Each row is a point. The points of each table are mixes of a few directions, plus a little noise. How many directions does each table use, and how many do they share? Where both have some left over, give the other angles between the two spaces (their principal angles), to ten degrees, smallest first.

First:
[[ 26  -5  13]
 [-26   5 -13]
 [ 57 -10  27]
 [-57  11 -28]]
Second (5 x 3):
[[-28   1  16]
 [-35 -19   5]
 [-19 -35 -17]
 [  6  14   8]
 [ 77  41 -12]]
Directions: first 1, second 2, shared 0; angles 50

First:
[[  2  11   1 -22  22  20]
 [  0   1  -1  -3   3   2]
 [ -7 -33  -5  65 -68 -62]
 [ -8 -35  -5  70 -72 -66]
 [  3  15   3 -30  31  29]
 [  6  20   3 -41  42  39]
 [  5  20   3 -41  43  39]
 [  1   0   1  -3   3   2]
 [  1  -2   0   5  -3  -3]]
Second, 6 rows:
[[-56   7  17  11  -1   6]
 [ 33  -5 -30 -23  28   9]
 [-90  10  31  -8  -9  -2]
 [ 33 -15  16  38  -8  40]
 [ 45  12 -47  -7  13 -49]
 [ 34  -7  11 -11 -22  -6]]
Directions: first 1, second 4, shared 0; angles 30

First:
[[ -9   1   8  -3  13   8   3  -2   7   1   2]
 [ 27 -24 -30  10 -34 -20   6   8 -26   8   0]
 [-46 -19  37 -10  71  47  30  -6  33  20  13]
 [-67  64  76 -25  84  48 -17 -21  65 -21   0]
 [ 11  25  -4   0 -22 -16 -21  -1  -5 -16  -7]
 [ 18   7 -15   4 -28 -19 -11   3 -13  -7  -5]
 [ 29  14 -23   6 -46 -31 -20   4 -21 -14  -9]
 [ 37 -68 -49  17 -38 -18  31  16 -41  30   7]]
Second (8 x 11):
[[ -4 -17 -26  14 -24 -19  24  -5   0  17 -33]
 [ 19  50   1  -4 -30 -22 -43  -1  -7 -34  -5]
 [ 32  -7 -32  10 -47 -29  -7   7 -27  -3  -7]
 [ 12 -70 -10   2  22  24  33  16 -22  31  39]
 [-19  86  42 -17  15   3 -52 -14  30 -45  -7]
 [  2 -80  -4   1  38  35  44  16 -16  39  43]
 [-46  21  44 -13  58  35   5 -12  41  -2   0]
 [  4  16 -17   8 -32 -25  -4  -5   0  -5 -30]]
Directions: first 2, second 3, shared 2

First (9 x 18):
[[ -9 -11  -5   6   1 -27 -13  21 -34  20 -29  14  29  12  32 -12  20   9]
 [ 34  -1 -27 -13 -40  22 -29   5   1   5  39 -16 -14  40 -20  -1 -19 -32]
 [  4 -22   2  13  78 -72  57 -14 -24   4 -37  -4  -7 -62 -12   9 -26  24]
 [ -9 -11  22  10   5 -31  29  40  -8  10 -24  19  24 -19  -1 -25 -12  26]
 [ 27   1 -13  -4 -42   6 -35  50 -21  12  -9  19  25  18  -1 -21   7  13]
 [-30 -32  39  22  38 -74  74  41 -14  20 -37  19  29 -33   3 -34 -32  30]
 [-27  19   8  -7   2  49   0 -63  45 -23  42 -26 -36  16   2  29   9 -34]
 [  7  41  -2 -13  -2  75 -25 -55  51 -42  28 -14 -41 -22 -22  40  23  -4]
 [  6  18 -24 -14 -39  52 -59 -24   4  -4  28 -11  -9  49  18  16  31 -31]]
Second, 10 rows:
[[ 35  -9 -21   6  65 -56  18  -4 -37  -1 -49   4  -2 -69 -18  16  -7  38]
 [-63  20  16   7  20  21 -26 -41  -2  -6 -34  14  19   5  72  20  80  11]
 [-29  33  -4 -10 -24  72 -54 -52  26 -19  20  -8 -11  35  37  31  59 -24]
 [-40  -5  31  17  29 -32  26  15 -12   7 -45  24  31 -25  31 -12  21  33]
 [-15   3  29   3 -25  13  18  28  25  -3   9  11   9   1  -9 -22 -12   8]
 [-20 -22  28   5 -46 -11  31  51  12  20  29   4  19  44  -5 -46 -42 -19]
 [ 19  15  -5 -11 -31  43 -16  -5  28 -15  35 -10 -20  12 -26   5 -11 -15]
 [ 74 -42 -42  -7  -8 -55  24  35 -30  25  34 -27 -19  15 -60 -19 -91 -30]
 [ -3  16 -12  -2  26  13 -25 -38  -7 -12 -20  -1  -7 -18  19  29  40  10]
 [ 43  -9 -20  -7  -6  -8   4   9  -3   2  20 -13 -17  -1 -38  -1 -39 -11]]
Directions: first 5, second 4, shared 4

First (8 x 32):
[[ 26   5 -29  -5 -36 -31  45 -38  18   3  30  17  -1 -22  12 -14  -6 -10
    2  25  -7 -38 -13  -8  -1  29 -27   3  62  -1 -54  14]
 [ 22 -17  23  46  41  17 -62  36  -2 -14 -37  13 -33  18 -19 -20   6  51
    4  10  31  39   7 -25  40 -52  29  13 -84  10  49  -3]
 [-33  11  18 -76 -17  25  47 -56   7  65  47 -28  37 -17  32  26  -7 -41
   27 -11 -43 -46 -38  40 -51  73 -29  -1  98  -7 -38 -10]
 [-48  21 -21 -45 -34 -12  51  -7 -14  -2  20 -23  44  -4   9  36  -1 -64
  -20 -33 -32 -17  13  34 -48  36 -15 -25  55 -14 -24  -4]
 [ 12  -5 -11  41   8 -14 -25  35  -7 -40 -28  14 -17  12 -19 -11   5  18
  -20   1  22  29  26 -20  25 -42  18  -2 -56   3  24   5]
 [ 19  -7  -4  34   9  -9 -23  21   0 -23 -19  13 -20   6 -13 -15   3  23
   -7   9  19  18  11 -20  25 -30  12   4 -41   4  16   4]
 [ -6  -5  35 -37  16  35  -3 -33   9  55  19 -15   6  -5  18   5  -3   6
   33   3 -16 -17 -36  16 -16  32  -9  13  32   3  -3 -10]
 [  8  -3 -10  43  12 -12 -30  42 -11 -44 -32  11 -16  14 -21  -8   6  17
  -22  -4  23  34  29 -19  25 -46  22  -3 -65   2  31   3]]
Second:
[[-33  13 -20 -28 -27 -23  45  13 -15 -12   6 -18  34  -2  -5  28   3 -45
  -31 -30 -20  -2  23  20 -36  21  -7 -21  35 -13 -18   2]
 [ 38  -7  12  59  35  55 -95 -50  27   0   2  37 -62   3  29 -43 -21  51
   71  53  33 -18 -40 -25  63 -46   6  23 -73  30  38 -13]
 [-39  31 -39   6 -25  18 -16 -39  -3 -37  19   6   6   2  33  15 -20 -56
   18  -6 -10 -30   2  22  -7  -9  -9 -25 -10   6   6 -13]
 [ 86 -57  76  14  59  -9 -14  46  15  65 -34   6 -39  -2 -45 -46  26 121
    0  34  31  48 -23 -49  40  -3  21  56 -14   3   7  18]
 [ 17 -29  35 -43   5 -54  77  73 -14  40 -21 -29  32  -5 -52  11  34  29
  -63 -26 -10  45  22  -8 -32  39   7  12  56 -25 -29  23]
 [-25  21 -28   9 -16  19 -18 -32   0 -28  14   7   1   1  26   8 -15 -38
   19   0  -5 -24  -1  15   0 -10  -7 -16 -14   6   7 -10]
 [ -6  -1   0 -12  -5 -12  20  12  -5   3  -2  -8  12  -1  -7   9   5  -8
  -15 -11  -6   6   9   4 -13  10  -1  -4  15  -7  -8   3]
 [  4  11 -12  37   7  42 -63 -48  16 -19  10  25 -34   3  33 -19 -22   3
   51  28  15 -26 -23  -4  34 -31  -1   2 -48  21  26 -13]
 [-17   3  -6 -27 -16 -25  44  25 -13   1  -1 -17  28  -1 -14  20  11 -22
  -33 -25 -15   9  18  11 -29  22  -2 -10  35 -14 -18   7]
 [-25  14 -19 -15 -19  -9  21  -1  -8 -14   7  -9  20  -1   3  18  -2 -36
  -14 -17 -14  -8  13  15 -19   8  -5 -17  16  -6  -9  -2]]
Directions: first 3, second 2, shared 1; angles 90

First, 10 rows:
[[   1    3  -60  -42   10    0   35   19   30   -9  -34    9  -41  -15
     8    6  -22   12   22  -22   17  -26   42   26    5   11   34  -19
   -14   11    5   44]
 [  33   -8  -43  -18   11   23   41   50   34  -13  -34   10  -41   -3
     2   -4  -44  -12   48  -23   31   -9    9   25    8   25   18  -26
   -15  -13   12   16]
 [ -32    0   41   23   20  -16   -3  -12  -26  -15   54    2    2   30
     7    1   35  -33  -14   24    2    8  -22  -25  -25   19  -13  -13
    25  -11  -30  -80]
 [  32   -3  -28  -22  -11   28    4   16   28    5  -49   10   -9  -20
     3    1  -31  -17   30  -31   11    6   30   18    6    7   15  -33
   -17    9   -3   68]
 [  12   -5  -72  -45  -25  -11    4   -6   13   -1  -79    2   -9  -33
    -3   33  -18    1    0  -17    8   -3   74    3  -13  -38   31  -35
   -16   36  -28   71]
 [  -6   -4   55   58    7    2  -24  -14  -25    9   34   -6   22   22
     6  -12   10   -8  -16   34  -11   17  -44  -27  -13  -31  -26   36
    -7    2   -8  -66]
 [ -33    4   50   51   21  -29   -1  -10  -33   -1   75  -19   11   33
    -2  -18   26   45  -36   50  -16  -12  -73  -19    6  -20  -29   84
     9  -19   32 -109]
 [  58  -17  -44   -8  -16   29   19   45   27   -3  -66    2  -12  -15
   -12    4  -53  -11   40  -21   24   12    9   13    9   -4    6  -21
   -20   -7   10   35]
 [ -45   20   76   32   21    7  -36  -46  -14   24   70    6   19   14
    23  -28   38    7  -25   11  -32   -4  -26   -3    4    5  -12   37
    -2   13    3   -5]
 [ -18   11   26  -29  -38  -31  -39  -42  -32    4   26  -16   59  -13
   -29   17   59   17  -50   -6  -33   12   -2  -11   13   26  -23   -8
    56  -22    7   27]]
Second:
[[-14 -30   8   0  -5 -11 -25 -20 -14  24   0  20  18  12  14  14  24 -26
  -27   1  -8 -23  31   2 -25  -2 -32 -17  18  11  -9 -13]
 [-22 -16 -19 -13  -3 -28 -15 -28   2  22  25  23 -10   6   3  15   9 -35
  -16   3   5 -22  38  -6 -37  -9 -14 -17  22  21 -37 -10]
 [ -6 -41  26  13  -4 -12 -36 -21 -29  29  -1  23  26  19  19  10  21 -29
  -30   7 -13 -23  26  -5 -19  -6 -38 -12  10  16  -3 -12]
 [  6  18  -1  23  -7  -6 -15 -21  22  20  51   1 -17  -7 -20 -16 -37 -20
   16  16   7  24 -26 -24 -18 -38   2  33  -8  19 -41  -3]
 [  7  51  -7   1 -10  61  29  27  44 -22 -26 -38  18 -27 -17 -13   5  47
   22 -22  -2  38 -49  28  23   6   9  24   3 -48  36   3]
 [  0 -64  42  15   2 -24 -41 -15 -58  25 -15  30  29  31  31  13  26 -30
  -39  12 -18 -37  37  -8  -8   5 -39 -23   0  23  11  -9]
 [ 39   7  -9 -29  45 -40  71  69 -50 -89 -37 -20 -69   6   2 -12 -50  57
   45  10  19  -3 -13 -17  90  53 103 -15 -69   3  42  49]
 [-10  75 -40 -11 -18  60  33   9  83 -11   3 -38   4 -40 -32 -11   1  34
   28 -27   8  45 -44  30  -6 -10   9  28  24 -46   1  -5]]
Directions: first 6, second 4, shared 1; angles 40, 60, 90
